Each row is a point. Each copy is the shape, with its points in the same order, turned, moved and blurred by noise. Some copies are also mirrored. Which?

Shape (7 x 2)
[[ 2.5 -3.2]
 [ 2.0 -1.6]
 [ 2.8  0.8]
 [-4.8 -0.7]
 [-6.8  6.1]
 [-4.7  1.6]
 [-0.3  0.4]]
Copy 1 (7 x 2)
[[-3.9  2.0]
 [-1.9  1.3]
 [ 0.6  2.4]
 [-0.7 -4.9]
 [ 5.9 -7.3]
 [ 1.9 -4.9]
 [ 0.5 -1.0]]
Copy 1 is: mirrored
Copy 2 (7 x 2)
[[ 5.5 -0.8]
 [ 4.1 -0.5]
 [ 2.0 -2.3]
 [ 0.9  6.1]
 [-5.5  5.6]
 [-0.6  5.3]
 [ 1.3  1.6]]
Copy 2 is: mirrored

Shape (7 x 4)
[[-4.6 -2.0 -3.8 -7.8]
 [-3.5  3.0  6.1 -3.1]
 [-3.2 -7.4 -0.3 -1.0]
 [-1.4 -3.0  7.2 -0.6]
 [ 3.9 -0.1  2.9  2.5]
 [ 1.4 -0.4  0.9 -3.2]
 [-0.6  1.9 -2.4 -1.0]]
Copy 1 (7 x 4)
[[  1.0   1.9  -3.7 -10.0]
 [  6.6   4.4  -2.5  -0.1]
 [ -4.1   5.3   1.0  -4.8]
 [  2.7   6.4   2.5   0.7]
 [  0.8  -1.0   3.1   3.1]
 [  2.5   0.0   0.9  -2.9]
 [  0.4  -1.9  -3.3  -1.9]]
Copy 1 is: only turned
Copy 2 (7 x 4)
[[-1.8  7.2 -5.0 -4.3]
 [-0.9  6.5  2.6  4.7]
 [-2.6  1.7  1.6 -6.4]
 [ 0.1  2.9  6.6  0.0]
 [ 2.8 -2.9  2.4  1.6]
 [ 2.8  2.3 -1.1 -0.4]
 [ 0.1  0.5 -4.4  1.0]]
Copy 2 is: only turned

Shape (9 x 6)
[[ 3.5 -3.6 -5.5 -0.3 -6.2 -4.1]
 [-1.6  0.6  4.6 -5.2 -4.4  0.0]
 [-1.2  3.3 -5.9 -2.9  3.1 -3.8]
 [-1.4 -2.0  0.0  4.0  2.7  0.7]
 [ 3.7 -0.7  5.2  1.4  0.4 -4.4]
 [-1.3  0.9  2.2 -4.7  2.3  1.0]
 [-5.6 -6.1 -5.7 -1.3 -2.9  1.1]
 [-0.3 -4.7  5.1  1.0 -4.1 -4.7]
 [-0.6 -2.8 -5.7 -4.5  1.2 -1.5]]
Copy 1 (9 x 6)
[[ 3.0 -9.1  2.2  2.9  2.4  1.4]
 [-1.4  2.9  2.4  6.9  4.4 -1.3]
 [ 8.4  1.2  1.3 -2.3  2.6  3.7]
 [-1.5 -0.5 -4.0 -3.0 -1.1  1.3]
 [ 2.5 -0.6 -5.8  5.1 -1.6 -2.2]
 [ 0.9  5.0 -0.5  2.7  2.2  2.9]
 [-2.8 -4.7  2.4 -2.3  6.9  4.1]
 [-1.7 -3.8 -4.1  4.8  2.9 -3.9]
 [ 3.6 -1.9  1.0  0.0  5.0  6.4]]
Copy 1 is: only turned
Copy 2 (9 x 6)
[[ 2.5 -2.5  1.8 -2.6 -6.3  7.1]
 [-0.5  0.9  3.3 -6.2  4.1 -0.3]
 [-5.7 -2.1  1.7  4.4 -0.1  3.3]
 [ 3.5 -0.3 -2.0  3.7  1.8 -0.7]
 [ 4.0  2.9  4.9 -0.5 -2.2 -3.4]
 [-3.2 -0.2  0.7 -1.3  3.4 -2.7]
 [ 2.5 -7.6 -3.6 -1.1  3.5  5.9]
 [ 7.4 -0.5  5.7 -3.1  1.6  0.7]
 [-3.1 -5.7  0.2  1.3 -2.1  2.4]]
Copy 2 is: only turned

Shape (14 x 8)
[[-2.0 -0.9  1.3  0.0  6.2 -1.3 -4.2  3.0]
 [-0.8  5.3 -1.3  2.0 -0.4  1.0  8.4  1.6]
 [-5.4  0.4  1.4  0.5  1.9  2.8  2.6 -6.4]
 [-1.3  7.1 -2.1 -1.5 -0.8 -4.7  3.1  5.6]
 [-1.8 -2.5 -2.7  3.7 -0.8  0.0  9.7  4.4]
 [-2.3  1.2  1.2  3.8 -1.3  1.1 -4.4 -3.0]
 [ 0.5 -3.1 -0.9  0.9  7.5  2.3 -4.4  0.9]
 [ 2.8 -2.4 -0.8 -0.2  1.8  1.8  6.4 -1.6]
 [ 3.7 -2.6  0.8  2.4  9.3  0.9  4.1  3.1]
 [ 3.3  0.2 -1.3 -1.5 -0.5  1.2 -4.2 -0.3]
 [ 1.9  2.1 -1.6  1.3 -2.4  2.9 -3.7  4.2]
 [-3.1  0.1  4.4  2.5 -1.3 -5.3 -4.7  0.8]
 [ 3.5  2.6  4.0 -4.1  1.1  0.8 -2.3  3.3]
 [-9.6 -2.9  5.4  2.6 -1.2  2.1  0.4 -3.2]]
Copy 1 (14 x 8)
[[ 1.3  3.4  0.4 -1.4  0.4 -5.4 -0.1 -3.6]
 [-1.6 -0.1  2.0  3.0  2.3  3.7 10.4  0.4]
 [-5.9  1.4  4.5 -0.2  4.6  4.0  0.4 -4.3]
 [ 3.0  2.0  1.1  5.7 -3.9  1.6  8.6 -2.6]
 [ 2.8 -5.1  6.1  0.4  3.9  0.8  9.5 -0.5]
 [-2.3  0.6  0.9  4.9  3.0  0.0 -3.5 -1.1]
 [ 1.1  2.4 -1.2 -3.0  5.1 -5.0 -0.9 -2.9]
 [ 0.4 -2.9  0.2 -3.7  5.1  3.5  5.4 -1.6]
 [-0.7 -0.3 -1.4 -7.0  4.3 -4.7  7.0  0.1]
 [ 3.6  0.9 -4.2  1.3  3.1  1.9 -1.7 -2.6]
 [ 4.9  2.3 -1.1  5.1  3.1  0.4  0.7  1.1]
 [-1.0 -1.7  1.4  4.3 -4.3 -2.7 -3.4 -1.2]
 [ 2.8  4.4 -2.9 -1.7 -2.1  1.3 -0.1  1.3]
 [-4.3 -0.2 10.1  0.8  3.0  1.0 -3.8 -1.2]]
Copy 1 is: mirrored
Copy 2 (14 x 8)
[[-3.6  0.4 -1.3 -5.1  2.9 -5.6  2.3 -1.0]
 [ 4.6  5.2 -2.4  2.5  6.4  2.1  1.3  5.2]
 [-3.9  2.9  3.7  3.2  4.3  2.7  5.2 -0.1]
 [ 5.1  2.6 -8.9  0.2  2.7 -0.5 -0.1  0.8]
 [ 5.0  1.0 -0.2  5.1  8.1 -4.4  1.8  7.2]
 [-0.4 -2.7  3.6 -2.9  2.4  2.5  2.5 -1.7]
 [-3.4  1.5  3.0 -6.5  1.8 -6.1  4.8  1.5]
 [ 0.7  5.1  3.4  2.8  1.8 -2.7  1.6  6.3]
 [-3.0  5.0  1.0 -3.8  4.6 -6.8  0.6  8.4]
 [ 2.4  1.2  2.7 -3.8 -2.7 -1.9  1.7 -0.4]
 [ 6.3  0.6  1.7 -5.3  1.8 -1.8  0.9 -1.1]
 [-2.4 -5.3 -1.3 -1.5  2.1 -0.6 -2.3 -2.7]
 [ 1.0  5.2 -0.1 -4.0 -0.5 -2.9 -3.3 -2.3]
 [-4.3 -2.3  4.9  4.3  8.3  0.5  2.6 -4.2]]
Copy 2 is: mirrored
Copy 3 (14 x 8)
[[ 2.1  4.6 -3.7 -1.0 -3.5  1.1  1.4 -1.0]
 [ 3.8 -5.0  4.4  2.2  1.5 -4.9  0.9  3.7]
 [-2.9  1.4  4.4  7.0  1.1  0.7  2.1 -0.5]
 [ 8.1 -5.2 -1.6  1.0  1.0 -3.1 -3.6  1.3]
 [ 3.0 -3.6  7.0 -4.2  1.0 -5.7  4.1 -0.9]
 [-4.7  0.6 -0.4  1.3 -1.4  1.8 -2.3  2.1]
 [ 0.3  8.3 -2.3 -0.5 -0.2  0.4  4.0  1.1]
 [ 1.1  3.8  4.2  0.5  1.8 -7.4  2.9  0.9]
 [ 3.0  5.1 -0.8 -1.8 -1.5 -6.8  7.9  1.6]
 [-0.1  6.8 -0.5 -0.2  1.9 -2.1 -5.7  2.8]
 [ 2.0  2.6  0.0 -4.4 -0.3 -0.3 -4.4  5.4]
 [-1.8  0.5 -2.2  0.7 -5.9  0.4 -4.0 -2.7]
 [ 5.6  6.1 -0.3  1.5 -5.5 -3.4 -3.6  3.9]
 [-4.8  0.2  7.3  3.4 -5.5  4.1  1.8 -2.1]]
Copy 3 is: only turned
Copy 4 (14 x 8)
[[ 0.8 -2.6 -4.2 -0.3 -3.5 -0.1 -5.0 -4.8]
 [ 6.6 -4.5 -1.6 -1.0  7.3  0.4  2.2  2.9]
 [ 0.0  2.7 -1.1 -6.2  5.7 -2.6  0.1 -2.1]
 [ 7.9 -8.8 -2.4 -0.7  0.5 -3.4  0.2  3.5]
 [ 3.3 -6.2 -1.0  4.4  7.7  0.9  4.6 -1.8]
 [ 1.3  1.5 -0.8 -5.2 -3.4 -0.1  2.8 -1.9]
 [-2.7 -1.8 -1.5 -0.7 -2.1  4.3 -5.4 -4.3]
 [-2.6 -1.3 -1.6  1.4  6.8  0.6  0.3  2.2]
 [-1.5 -3.1 -6.1  3.4  4.7  5.9 -4.2 -1.8]
 [-1.4 -1.1  1.1 -1.0 -4.2  0.5 -1.3  2.3]
 [ 3.3 -2.3  1.8  0.5 -5.1  2.5  1.4  1.6]
 [ 1.9 -1.8 -6.3 -2.3 -5.8 -3.8  3.5 -4.0]
 [ 3.2 -0.1 -3.2  3.0 -3.9 -0.8 -3.7  3.6]
 [ 2.4  4.6 -0.9 -3.1  2.8 -4.3  4.0 -8.5]]
Copy 4 is: mirrored
